Each row is a point. Each copy is the shape, with its points in the same order, stretched, turned, moved and blurred by noise. Some copies are also mirrored. Which?
In the rows, 128 means zero.

Shape (6 x 2)
[[191 178]
 [104 110]
 [131  95]
 [133 120]
 [125 170]
 [197 112]]
Copy 1 (6 x 2)
[[193 131]
 [111 126]
 [124  91]
 [141 121]
 [147 162]
 [168  78]]
Copy 1 is: only turned
Copy 2 (6 x 2)
[[164 182]
 [ 85 161]
 [ 93 192]
 [109 176]
 [128 140]
 [130 228]]
Copy 2 is: mirrored
Copy 3 (6 x 2)
[[200  57]
 [111 171]
 [ 93 131]
 [115 137]
 [185 152]
 [109  49]]
Copy 3 is: only turned

Shape (7 x 2)
[[ 84 109]
 [132  53]
 [163 132]
 [155  87]
 [115 183]
 [140  54]
 [173 150]]
Copy 1 (7 x 2)
[[135 176]
 [ 60 191]
 [ 85 108]
 [ 66 146]
 [160  89]
 [ 54 179]
 [ 95  82]]
Copy 1 is: only turned
Copy 2 (7 x 2)
[[120  87]
 [ 56 116]
 [100 160]
 [ 70 145]
 [160 132]
 [ 53 121]
 [108 173]]
Copy 2 is: mirrored
Copy 3 (7 x 2)
[[118 167]
 [178 152]
 [117  96]
 [157 118]
 [ 70 126]
 [171 139]
 [113  98]]
Copy 3 is: mirrored
Copy 4 (7 x 2)
[[172  88]
 [205 141]
 [131 150]
 [171 153]
 [ 92  86]
 [206 150]
 [112 143]]
Copy 4 is: only turned

Shape (6 x 3)
[[ 95 153 150]
 [107 163 100]
 [108 122 107]
 [122 186 146]
 [143 125 172]
 [166  49 110]]
Copy 1 (6 x 3)
[[ 88 108 113]
 [ 98 154  90]
 [110 141 126]
 [104 108  76]
 [139  72 138]
 [192 111 176]]
Copy 1 is: mirrored
Copy 2 (6 x 3)
[[162 139 174]
 [155 133 125]
 [125 161 140]
 [174  96 151]
 [134 120 178]
 [ 50 176 131]]
Copy 2 is: only turned
Copy 3 (6 x 3)
[[129 174 150]
 [120 179  96]
 [110 148 105]
 [163 168 120]
 [162 120 165]
 [129  54 125]]
Copy 3 is: only turned
Copy 4 (6 x 3)
[[150 168 158]
 [107 167 115]
 [103 120 117]
 [185 177 133]
 [193 113 131]
 [100   7  63]]
Copy 4 is: only turned

Shape (7 x 4)
[[139 109  65 167]
 [ 93 107 169 134]
 [ 42 101 135 101]
 [116 160 100 183]
 [ 85  82 162  89]
 [130 137 103 112]
 [208 142 144 182]]
Copy 1 (7 x 4)
[[120 111 168 172]
 [152 136 101  82]
 [140 126  51  96]
 [110 167 148 123]
 [148  97  82  79]
 [ 98 109 136 117]
 [126 122 216 103]]
Copy 1 is: mirrored
Copy 2 (7 x 4)
[[ 92 177 158 198]
 [ 84 106 128 126]
 [  7 145 113 113]
 [ 86 159 193 136]
 [ 71 111  80 122]
 [103 163 114 118]
 [216 107 152 162]]
Copy 2 is: only turned

Shape (10 x 4)
[[136 186 143 142]
 [ 55 143 131 127]
 [ 80 160 112  94]
 [144  51 122 150]
 [138 180 107  94]
 [110  86 141 154]
 [136 184 146  76]
 [138 176 143 128]
 [ 61 107 146 126]
 [144 112 122 147]]
Copy 1 (10 x 4)
[[191 126 107 148]
 [115 193 146  87]
 [112 196 157 156]
 [ 81  68 151  96]
 [146 155 135 211]
 [106 104 147  74]
 [166 144 160 207]
 [181 124 122 160]
 [ 96 165 169  71]
 [125  94 126 128]]
Copy 1 is: mirrored
Copy 2 (10 x 4)
[[101 104  46 134]
 [154  47  71 140]
 [108  38  71 156]
 [155 151 192  71]
 [ 62  83  69 158]
 [162 109 134  84]
 [ 69  50  41 132]
 [ 96  96  59 133]
 [171  48  89 103]
 [121 133 135 102]]
Copy 2 is: mirrored

Shape (9 x 6)
[[113 201 110 207 145 159]
 [132 182 107 107  94 176]
 [147  54 166 150 109  52]
 [115  39 100 107 120  41]
 [151 127 158  99  59 110]
 [ 93  60 143  71  69  79]
 [111 124 140 189 108 182]
 [113 145 176 149 156 137]
 [ 88 170 132 155  90 111]]
Copy 1 (9 x 6)
[[163 143 172  75 123 114]
 [136 113 199 155 117 110]
 [175 149  36 146  88 134]
 [121 176  52 163  62 156]
 [172  97 128 182 109 119]
 [124  97  79 187  69 142]
 [159  93 151 126 120  61]
 [145 130 111 108 161 137]
 [164 105 139 111  91 140]]
Copy 1 is: only turned
Copy 2 (9 x 6)
[[104 135 211 114 172  86]
 [141 173 142 111 159 154]
 [ 83  45 108 185  67 164]
 [139  78  83 207  31 121]
 [111 117 113 132 102 211]
 [116 101  53 145  28 148]
 [ 57 121 113 113 149  94]
 [110  73 143 107 148 103]
 [106 124 162  99  92 124]]
Copy 2 is: only turned
Copy 3 (9 x 6)
[[ 88  53 150 111 142 102]
 [174  86 154 193 122 154]
 [ 92 153  53  98 173 150]
 [112 168  58  79 106 208]
 [148 127 111 206 156 165]
 [146 169 121 145 137 229]
 [135  59 158 112 197 152]
 [123 120 144 102 163  84]
 [ 82  99 158 148 134 164]]
Copy 3 is: mirrored

Shape (14 x 8)
[[156 111 110 127 139 139 105 161]
 [120 144  95 120 120 152 129 115]
 [120 111  95 113 140  77 175  68]
 [149 130 116 112 168 152 218 161]
 [115 118 104 157 118 153 116 161]
 [117 144  99 146 161 121 103 119]
 [114 122 121 112 138 128 236 157]
 [117 134 139 167 124 122 117  98]
 [157 139 143 126 138 154 159 138]
 [117 121 112 113 128 110 117 138]
 [143 115 132 141 153 148 122  95]
 [158 110 123 150 142 116 113  45]
 [115 108 182 109 129 149 113 130]
 [172 142 110 130 134 109 117 141]]
Copy 1 (14 x 8)
[[123 125 143 180  82 141 120  97]
 [141 145 121 127 133 106 105 101]
 [ 99 143 178 118 179 107 126 212]
 [165 124 142  93 118  68 202 114]
 [139 159 115 148 106 140 128  47]
 [ 95 136 156 130 107 133 105  95]
 [185 149 134  63 151  81 216 131]
 [ 92 128 115 116 138 157 119 122]
 [141 108 116 115 117 113 157 113]
 [141 144 156 135 120 146 121 123]
 [ 78 120 119 128 109 119 121 147]
 [ 33 106 134 158 139 126  89 200]
 [141 134  96  87  85 160 138 166]
 [114  95 161 184 112 137 122 100]]
Copy 1 is: mirrored
Copy 2 (14 x 8)
[[129 111 136 148 122 167 155 146]
 [153 152 130 143 123 122 137 114]
 [151 221 102 113  80 124  87 135]
 [102 176 188 106 164 162 180 127]
 [110 116 124 188 157 128 135 137]
 [137 162 100 147  98 143 163 116]
 [ 96 185 160 121 199 141 134 129]
 [107 146 107 139  94 100 132 125]
 [109 139 169 102 123 141 173 118]
 [140 134 103 146 137 147 129 143]
 [131 160 133 120  74 113 155 145]
 [151 188 118 106   7 100 120 137]
 [129  98 118 116 144 110 149 174]
 [118 128 142 117  98 177 158 109]]
Copy 2 is: mirrored
Copy 3 (14 x 8)
[[141 108 115  92 142 111 144 126]
 [148 133 141 122 135 143 132  94]
 [137 133 174 128  84 187 120 132]
 [169 137 162 185 126 111 178 150]
 [120 131 140 117 137  97 133  95]
 [130 150 147  83 141 129 108 114]
 [142 119 195 207 112 120 172 143]
 [117 136 122 132 125 135  93 110]
 [165 125 115 163 132 124 133 138]
 [122 104 153 104 140 134 132 116]
 [142 145 101 129 123 143 122 133]
 [148 151  93 113  89 179  95 132]
 [115  96  93 167 172 144 139 134]
 [162 107 134  90 128 125 112 129]]
Copy 3 is: mirrored
Copy 4 (14 x 8)
[[106 114 103  95 125 107 100 147]
 [143 116 130 146 161 148 123 164]
 [148 167  74 167 177 168 172  95]
 [ 83  74 125 115 144  93 210 113]
 [108 101 115 131 148 104  71 157]
 [134 126 121  94 182 148  93 121]
 [ 84 108 136 161 155  91 202 109]
 [150 112 116 133 129 159  85 111]
 [119  82 133 115 103 127 156 127]
 [124 160 128 128 158 125 106 136]
 [155  92  98 110 125 132 123 124]
 [180 115  53 127 119 185 125 106]
 [155 127 170 121  98  79 112 140]
 [109 125 103  96 122 166 116 120]]
Copy 4 is: mirrored

Shape (13 x 8)
[[ 44  99  66  90 148 102  88 137]
 [ 98 150 149 111 120 187 145 113]
 [139  99 111  81  69 133 112 109]
 [ 92 128 199 178 137 186 123 169]
 [140 157 143  80 139 183  85  69]
 [105 111 122 105 129 166 143 160]
 [ 99 154 116 148 157 168 128 126]
 [ 89 132 190 104  87 163 122 150]
 [108 153 124 134 157 121 162 165]
 [161 175 103  71 102 145 138 140]
 [145  81 137  92 185 145 133 101]
 [108 167 163 127 173 131 118  56]
 [115 160 203 140 159 115  69 177]]
Copy 1 (13 x 8)
[[107  82 182 124   7  94 134 155]
 [144 124 190 131 150 158 141  99]
 [ 93 108 140  84 112 156 145 100]
 [117 118 185 182 140 118  53 100]
 [211 140 152  64 164 224 120 141]
 [114  71 173 166 113 126 134 100]
 [133 139 169 160 116 156 112 149]
 [131 103 184 125 133 120 109  64]
 [129 111 138 172 115 105 135 128]
 [146 129 103 126 132 198 160  83]
 [164  56 160 108 179 135 129 168]
 [201 154 144  71 162 148 132 187]
 [168 115 138 123 110 115  41 128]]
Copy 1 is: only turned
Copy 2 (13 x 8)
[[ 66  59 184 121 126  53 131 165]
 [181 129 118 101 116 113 187 115]
 [ 95 116 124  72 132 135  84 112]
 [241 141 145 128  84 148 212 164]
 [131 171  78  93 124  78 133 169]
 [141 144 165 107  90 137 147 104]
 [144 130 111 131 102 122 194 146]
 [203 125 182  80 139 123 175 123]
 [124 158 163 167 125 129 170 134]
 [ 80 203 120  93 171 144 153 101]
 [137 149 154 160  60 117  54 134]
 [152 114  98 174 114  55 137 170]
 [167 182 189 176 170 103 171 231]]
Copy 2 is: only turned
Copy 3 (13 x 8)
[[246  96 127  23 172 133  69 170]
 [124  92 157 158 117  79 113 102]
 [125 147 200  85 161 130  72 108]
 [101  83  57 111 115  48 191  55]
 [103  75 231 129  65 139  72 117]
 [152 147 101 106 129  80  83 124]
 [143  68 110 153 110 117  88 113]
 [139 138 148  94 122  54 189  76]
 [169 139  86 147 115 123 124 144]
 [149 187 197 168  65 144  59 111]
 [ 84 107 119  99 131 134  87 209]
 [ 99  30 175 158 114 160 151 148]
 [143 122 105  61  49 124 225 103]]
Copy 3 is: only turned
